Rows are points. Each table stands for the endless flat space through its points: a line for two points, a plane for three, and so on. The two share one point or none. Which?
In the rows, zero is written as 128.

First:
[[118 169 149 123]
 [120 165 146 124]
 [129 153 139 134]]
Second, 2 rows:
[[143 145 134 114]
 [135 148 139 116]]
They share: no point

First:
[[143 133 141 145  98 147 139 135]
 [150 147 161 160 114 109 120 170]
 [130 125 136 157  94 170 137 115]
 [125 135 167 192 111 133 114 147]]
Second (3 x 8):
[[137 163 142 172  64 100 128 114]
 [140 120 140 128 117 176 146 152]
 [143 117 146 124 126 184 148 158]]
They share: no point

First (3 x 12):
[[161 161  91 134 141 125 140 158 120  86 130 124]
 [162 166  98 128 136 120 136 150 121  90 134 131]
 [154 156  90 140 128 126 126 136 133 108 134 117]]
Second, 3 rows:
[[142 188  94 109 117 102  93 111 143 113 138 147]
 [138 170 100 111 129 116 103 121 137 117 120 149]
 [157 170  94 133 117 114 117 123 137 110 147 123]]
They share: [155 161  97 134 123 121 122 128 134 112 138 124]

First (4 x 20):
[[120 122  76 137 121 121 112  93  96 149 109 152 126  82 153 140 158 126
  103 120]
 [ 89 107 112 138  74 166 111 143 103 169 128 118 145  91 118 161 173 155
   53 151]
 [125 139  78 108 132 114 121  97 129 147  96 168 131  95 152 125 147 131
  113 123]
 [ 80 116 120 133  89 159  90 103 102 157 100 143 159 117 113 171 147 124
  105 158]]
Second (4 x 20):
[[ 93 131 122 163 116 126  91  81 119 199  97 138 145 103 106 163 128 141
  118 145]
 [106 134 107 148 107 112  78  72 125 190 103 151 156 101 106 175 146 151
  129 140]
 [ 83 111  97 117 106 155 102 134  86 140 123 162 133  80 131 128 167 124
   95 155]
 [ 93 111 102 115  92 146 111 113 107 147 117 146 141  99 130 143 164 125
   90 141]]
They share: no point

First (2 x 24):
[[128  96 141 160 149 138 130 139 110 155 149 140 150 103  91 162  89 161
  111  92 153 148  94 144]
 [116 120  93 154 107 132 130 115 146 161 143 104 162  91 115 156 107 113
   81 110 135 106 118 156]]
Second, 5 rows:
[[ 97 123 138 135 108 134 138 130 120 180 157 115 162 115  93 160 115 122
  127 136 149 149  85 162]
 [142  82 115 170 168 118 137 117 165 174 136 126 156 106 134 164  83 161
   98 118 167 141 131 124]
 [118 117 135 147  90 122 159 121 111 162 145 136 171  91  84 175 106 110
  121 112 143 128  64 177]
 [107  75 122 149 153 138 114 115 156 183 157 122 167 112 106 155  80 124
  103 127 153 156 130 124]
 [113 137 106 155 110 156 112 144  98 134 151 109 142  89  89 146 113 140
   77  72 123 105 103 164]]
They share: [122 108 117 157 128 135 130 127 128 158 146 122 156  97 103 159  98 137
  96 101 144 127 106 150]

First (4 x 24):
[[ 94 154 147 112 169 136 130  82 167 122 114 109 105 122 144 128 106 118
  124 137 141 101 145 142]
 [125 132 126  71 140 101  55 101  90 172 102 162  74 166 194 109 102 123
   91 171 157  85 169  77]
 [ 93 128 141  93 144 132 112 102 139 144 117 140 106 135 160 114 107 143
  127 139 125  93 151 123]
 [ 83 112 146  81 130 133 123 117 146 152 132 144 116 144 170 121 128 165
  137 119 101  85 141 135]]
Second, 4 rows:
[[ 71 103 152  95 123 142 126 113 102 130  86 161 100 145 163 104  75 152
  134 151 153 121 160 130]
 [ 81 116 167  97 120 137 107 114 105 118  77 166 111 153 167 100  88 158
  109 138 148 111 155 141]
 [ 90 111 156  75 147 143 135  88 131 154 102 151 116 144 171  96  75 149
  117 142 143 117 145 121]
 [ 81 108 158  86 132 142 127 102 115 138  90 159 110 147 168  99  77 153
  121 144 148 118 152 129]]
They share: no point

First:
[[ 71  65 117 109 125 135 212 190 119 184 178 115 132 117  94 107 127 162
  123 155  90 101 141 164]
 [ 95  80 135 132 130 130 174 163 112 153 144 148 133 123 104 121 143 149
  120 134 103 137 144 161]
 [ 98 104 127 111 146 112 162 166 109 146 158 142 137 114  99  90 118 147
  142 158  99 125 171 131]
 [ 95 101 121  89 135 111 180 178 107 160 182 125 130  93 100  89 107 138
  141 175  98 107 183 122]
 [ 96 103 138 147 160 124 136 149 109 123 120 162 143 155  97  88 129 163
  148 135 102 148 143 149]]
Second (5 x 24):
[[144 119 126 127 166 104 149 145  98 168 137 148 107 105  75 140 146 116
  106 134  95 158 177 134]
 [103  64 153 163 105 110 142 194  35 122 181 211 128 118 133 109 171 118
  115 101 103 164 153 107]
 [ 88  89 156 136 110 111 167 183  73 132 156 182 149 145 108  98 161 127
  115 143  98 139 145 119]
 [144 115 130 113 160 130 127 115 132 140 131 108  93  81 103 154 116 138
  124 148 121 146 179 172]
 [122  89 144 139 129 130 134 146  90 126 151 156 104  95 120 131 134 132
  124 122 113 159 170 146]]
They share: no point

First:
[[129 176 112 161  88 152 133 112 183 163 115 105 141 170 188 121 128 123
  175  93 124  58 174 115]
 [ 80 157 148 164 133 120 128 142 143 137 115 129 155 147 162 117 156 100
  182 119 119  96 152  78]
 [111 110 138 117 134 103 126 152 137 130 130 151 173 110 122 134 149 129
  146 106 133 125 109  76]
 [ 76 142 153 145 122 104 134 129 149 138 143 137 185 130 130 136 146 102
  150  88 126 118 123  81]
 [144 147 108 132  79 137 117 120 177 144 136 111 171 135 156 122 135 136
  141  76 146  77 135 109]]
Second (5 x 24):
[[118 107 133 117 123  94 129 150 155 130 126 123 140 176 147 157 102  94
  179 100 136 106 173 100]
 [119 112 138  88 122  92 126 140 166 116 124 128 126 169 134 143 104 107
  156  88 141 105 165 114]
 [157 131 106 184 120 150 145 164 158 199 124 159 184 123 181 137 148 144
  180 134 116  93 127  78]
 [176 115 176 111 117  95 116 170 181 146 134 172 151 162 136 121 121 123
  147 105 157 124 153  98]
 [108 130  75 109 121 136 148 110 165 145 130 132 130 130 144 135 144 149
  129 100 107  60 131 124]]
They share: no point

First (5 x 24):
[[181  87  88 139 136  92 171  58  70  66  78 103 106 140 123 134  72 147
  105  90 174 160 104  89]
 [159 134 120 162 150 121 149 113 112 123 104 137 105 115 116 177 132 133
   94 115 140 127 123 131]
 [137 172 152 118 133  92 121 116  55 133 107 176 108 105 111 120  87 132
  167 106 142 132 149 129]
 [144 190 161 149 144 105 107 146  94 164 111 189 102 104 114 150 134 118
  141 139 111 125 163 145]
 [146 111 112 140 141 120 169  94  91 100 109 119 112 112 108 170 104 148
  106  84 170 123 103 126]]
Second, 5 rows:
[[158 145 118 148 149 124 146 124  93 135 103 159  91 120  93 176 110 147
  103 130 126 139 133 123]
 [164 141  86 196 143 128 116 120 117 127  81 159 111 156 109 162 110 127
   91 134 118 171 101 121]
 [177 165 141 141 126 124 164 100  80 149 120 166  76 103 107 144 146 124
   93 100 136 142 156 102]
 [191 142 123 198 119 104 129  94 115 141  75 167 115 128 139 115 149  86
  100 108 137 163 129  93]
 [150 154  83 165 156 150 134 131  98 133 106 160  83 151  79 197  92 165
   81 138 111 164 107 131]]
They share: no point

First (2 x 24):
[[ 97 102 102 110  91 139 125  98 120 152 142 119 127  91 166 142 152 133
  159 113 117  90 144 116]
 [109 118 106 138 119 123 161 118 100 140 138 107 151 107 138 146 156 105
  135 129 117 114 152 144]]
Second (6 x 24):
[[112 159 105 112 117 127 173 127  70 136 135  85 172  65 149 118 200 153
  126  99 137 120 148 126]
 [123 119  73 123 140 143 120  83 104 146 114  86 116  89 142 166 155 133
  132  81 105 106 118 116]
 [ 46  55 119 124  79 173 129  98 157 141 178 132 138 155 192 163 117  87
  182 144 128  65 161 166]
 [ 93  56  92 130  86 131 115  99 158 171 153 146 114 131 147 162 111  81
  156 128 113  91 158 145]
 [105 118  98 105  76 121 173 121  83 126 131 138 165  83 156 124 184 115
  142 123 108 137 150 118]
 [102  74  74  99  58 133 152  89  97 108 111 174 136 104 167 155 160  82
  159 130  62 146 127  99]]
They share: no point

First, 2 rows:
[[148 143 156 108 162 151 131 162 143 136  89 128  96 128 161 154 146 140
  142 113 145 155  98 143]
 [151 152 150 107 161 143 134 157 140 137  93 122  97 128 156 148 149 134
  143 119 152 150  97 137]]
Second, 5 rows:
[[163 191 141  94 202 113 151 161 111 138 103 140 133 129 126 130 120 139
   96 113 168 169  49 138]
 [143 156 134 107 140 132 124 155 153 136 109 106  77 141 142 173 180 128
  163 150 171 134 129 129]
 [172 153 136 105 174 144 163 159 112 127  97 110  80 125 156 108 149 112
  133  74 170 139  56 125]
 [130 143 146 102 160 131 131 158 131 112 101 100  58 150 133 172 194 106
  156 125 163 115 108 141]
 [194 164 114 116 132 153 153 154 150 163 110 111  95 111 177 108 137 141
  156 108 185 161  96 102]]
They share: [154 161 144 106 160 135 137 152 137 138  97 116  98 128 151 142 152 128
 144 125 159 145  96 131]

First (5 x 24):
[[123 118 144 145 150  67 136 134 132 114 165 146 140 134  85 111 171 159
  131 111 165  83 103 139]
 [111  95 148 155 166  66 119 144 158 119 184 161 163 147  82 129 162 124
  124 105 156  80  87 156]
 [131  87 150 149 126 102 135 114 166 175 150 151 135 137  96  95 136 136
   78 135 106 102 115 130]
 [151  87 122 151 125 100 143 153 130 147 133 133 132 144  94  83 132 150
  126 121 129  84  94 134]
 [139  72 164 151 149 109 110 117 172 162 166 148 147 141 109 107 135 123
   87 139 114 105 106 155]]
Second (5 x 24):
[[167 101 142 169  90  65  88 137 140 177 182 114 171 103  87 104 133 182
  128 149 102 135  83 140]
 [134 148 176 131 161 115 114 100 122 148 150 183 104 150 109 109 135 171
   94  94 152  92  98 129]
 [159  74 135 121 179 130 109 156 133 101 162 114 137 131  91  53 172 113
  146 150 167  63 107 174]
 [162  96 143 133 151 112 100 144 133 133 170 123 144 122  91  71 154 143
  133 143 144  88  95 156]
 [177 115 137 145 116  78  96 149 121 148 162 114 175 113  91  88 140 174
  121 154 120 121  82 139]]
They share: no point
